Each row of a before or after table is a point. One or more steps were done to the points. Then noise was added and the rows were shuffled. The steps act on how far a point lies along the listed directions, d1 being the first. Name the steps. A step turns or swaps two directions, mirrors them in a line or flattens them onto one, adds a multiple of one to another, or multiplies one. Angles are multiples of 10 degrees, from the lower direction toward the higher: turns from -170 to 170, lines from 10 to 170 but not 90. Use the fewest steps. Two steps may share a direction if one is a turn and the other turns, adds or multiplies; they go together, in the order done. Otherwise the lowest direction goes first.
In the rows, 128 means zero.

Directions:
(1): [149 179  93]
(2): [184  96 116]
(3): [154 154 182]
Before, 9 rows:
[[224  56 174]
 [ 91 105 102]
 [147  49 103]
 [ 92 150 124]
 [101 107 174]
 [164 180 123]
 [172 104 121]
 [127 141 139]
 [127 134 145]]
After:
[[166 171 154]
 [149  50 106]
 [ 95  92 141]
 [ 94 146 147]
 [172 107 116]
 [ 95 134  81]
 [125 146 126]
 [125 144 116]
 [218  94  41]]
Steps: swap d1 and d3

Directions:
(1): [163 128  91  76 126 185]
(2): [104 177 102 151  64 144]
(3): [147 141 141 190 161 182]
(4): [198 140 172 128  90 113]
Before (13 x 6):
[[109 146 157 176 161  97]
 [ 93 109  95 122 129 150]
 [139 112 143 124  98  63]
 [182 112 181 169 146  56]
 [102 154  81 179 115 160]
 [ 42 137  73 113 132 140]
 [ 66  99  86 112 191 167]
 [161 152 168 127 129  95]
 [151 152 167 151 142  86]
 [ 23 124  63 146 162 163]
 [139 111 100  97 134 126]
 [ 77 137  67 123 132 157]
 [ 33 144  63 116 132 155]]
After (13 x 6):
[[ 26 121 101 158 161 129]
 [ 36  95  82 129 206 160]
 [124  95 113 161 194 134]
 [119 115 116 127 122 110]
 [127 172 108 138 125 158]
 [175 130  83  64  79 146]
 [ 84  92 101 113 189 130]
 [ 60  90  81  83 200 147]
 [181 182 105 150  61 139]
 [168 170 142 118 100 129]
 [163 182 128 123  98 140]
 [ 73  94  80  69 181 151]
 [ 89  93 109 120 150 137]]
Steps: turn d1 and d2 by -150 degrees; add -1 times d3 to d1

Directions:
(1): [112 112  90 176 206 109 158 151 154]
(2): [ 90 131 177 132 129 112 209  95  94]
Before, 13 rows:
[[126 135 141 115 112 140 138 117 132]
 [159 143 131 103  83 140 112 121 134]
 [120 131 141 130 125 127 141 113 136]
 [129 139 123 106 111 124 123 127 121]
 [114 128 126 138 136 122 127 142 127]
 [145 123 119 112 132 134  99 121 133]
 [103 126 159 134 135 139 198 103 104]
 [132 141 109 117 106 139 105 125 113]
 [124 139 165 119  89 127 139  89 107]
 [142 133 118 131 128 149  87 145 136]
 [185 123  42 129 128 153  13 189 189]
 [134 138 147 119  90 140 115 118 113]
 [122 123 129 145 135 120 120 127 137]]
After:
[[122 129 122 132 128 128 118 144 128]
 [114 113 111 162 188 138 175 138 140]
 [119 142 126 117 105 134 136 113 100]
 [115 134 154 137 114 127 157 114 110]
 [137 142 152 112  92 129 162 105 119]
 [127 126 126 137 125 122 109 129 136]
 [121 127 133 140 140 123 141 123 144]
 [109 128 149 154 144 109 176  96 117]
 [134 140 148 120  99 151 106 122 114]
 [175 151 149  57   4 169  42 123 118]
 [117 136 140 128 133 129 159 119 134]
 [122 138 128 111 120 115 142 120 117]
 [135 126 138 104 115 134 111 106 117]]
Steps: turn d1 and d2 by -70 degrees

Directions:
(1): [ 58  55 118  97 126 151 156 131 155 141 174]
(2): [156 113 122 121 100  74 101 154  99  83 209]
(3): [ 66 177 115 169 169 134 120 200 129 102 140]
(4): [160  72 171 208 109 149 143 161 155 110 118]
Before (12 x 11):
[[130 156 120 138 143 118 137 144 107 109 140]
 [107 120 127 145 149 168 146 131 157 129 102]
 [115 130 130 154 155 163 130 127 144 148  95]
 [119 116 112 107 120 147 146 113 137 150 127]
 [119 174 111 110 141 127  98 112  81 125 135]
 [ 39 151 105  58 175 134 133 113 109 165 137]
 [107 175 125 146 147 150 127 132 120 133  72]
 [141 211 124 107 160 119 111 135  98 146  94]
 [200  95 145  98  85 116 124  78 114 126 156]
 [180 183 101  85 113  76 103  97  80 128 144]
 [138 180 137 141 128 135 112 163 122 127 101]
 [191 137 143 145 107  54  62 164  88  45 233]]
After (12 x 11):
[[171 210 152 148 161 118 110 115  89 141  56]
 [155 138 151 187 130 147 112 141 103 111 113]
 [124 138 130 160 144 133 147 153 122 112 131]
 [180  90 140 107  86 105 116 111 110 108 193]
 [110 133 111 104 148 158 141 101 147 143  98]
 [112 117 126 125 147 162 132 104 143 160 101]
 [161 116 173 188 138 153 141 163 142 133  89]
 [152 143 110 112 117 132 133 109 120 143 118]
 [113 115 146 158 128 170 146 123 140 138  74]
 [101 111 136 174 136  96  85 218 120  44 249]
 [113 114 151 148 119 158 138 172 152 135 110]
 [193 110 152 198  94 104 122 163 119  94 152]]
Steps: turn d1 and d4 by -110 degrees; turn d2 and d3 by 30 degrees
